Each row is a point. To make a cloud, some directions were put in groups of two or more. Within a group, all points are equally far from the middle, so they leave a hole (a ring in 2 directions, a hollow ball in 3). The other directions are filled evenly. Then the cloud was stretched, turned, moved and blurred a little. Count the holes, and give their numbers of directions, smallest first.
In the rows, zero is written as 128.

Cloud, 19 rows:
[[149  53  68]
 [129 121  49]
 [ 97  59  96]
 [ 72  57 155]
 [ 87 149 100]
 [160 177 111]
 [ 84 100 178]
 [147 192 133]
 [104 113 166]
 [ 88 147 138]
 [159 105 107]
 [102 179 154]
 [151 128 176]
 [156  73  93]
 [ 97  62 153]
 [109 149 156]
 [105 101 139]
 [136 109 119]
 [198  87 163]]
Holes: 0

Cloud:
[[142 146  52  84]
 [170 103 112  96]
 [ 90 133 117 159]
 [ 52  98 122 164]
 [136 186 100  91]
 [154 111  83 127]
 [ 61 102  92 202]
 [ 72  95 142 142]
 [148 104 118  58]
 [159 105  60 122]
 [ 57 112 146 123]
 [159 173 117  91]
 [123  69 118 128]
 [101 177 139 102]
 [ 94  70 140 123]
 [119  82  70 101]
 [158  70 105 162]
 [ 63  96 136 155]
 [146 121 141  91]
 [127 132  41  81]
 [179 152 144  97]
 [146 191  76 191]
 [ 69  75 117 114]
 [102 173  65 176]
 [117  84 116 117]
 [ 47 127  89 108]
 [ 98 115 143 151]
 [174  98 131 159]
 [ 93 191  82 173]]
Holes: 0

Cloud, 28 rows:
[[167 120 171 161]
 [102 141 170 172]
 [114 122 110 183]
 [134 206 142 147]
 [147 106 132 137]
 [131 139 105 104]
 [ 93 184 126 127]
 [164 129 145 127]
 [152 100 113 141]
 [149 199 182 142]
 [130 121  63 155]
 [ 95 161 166  76]
 [151 152  98 135]
 [195 171  85 191]
 [174 149  93 197]
 [ 88 113 186 151]
 [ 60 124 198 139]
 [ 65 122  87 119]
 [ 58 143 127 129]
 [114 165  90 179]
 [185 204 110 179]
 [105 153 138 191]
 [113 107 153 185]
 [183 168 140 173]
 [148 125 187 178]
 [147 161 148  84]
 [111 176 209  94]
 [140 219 136 177]]
Holes: 0
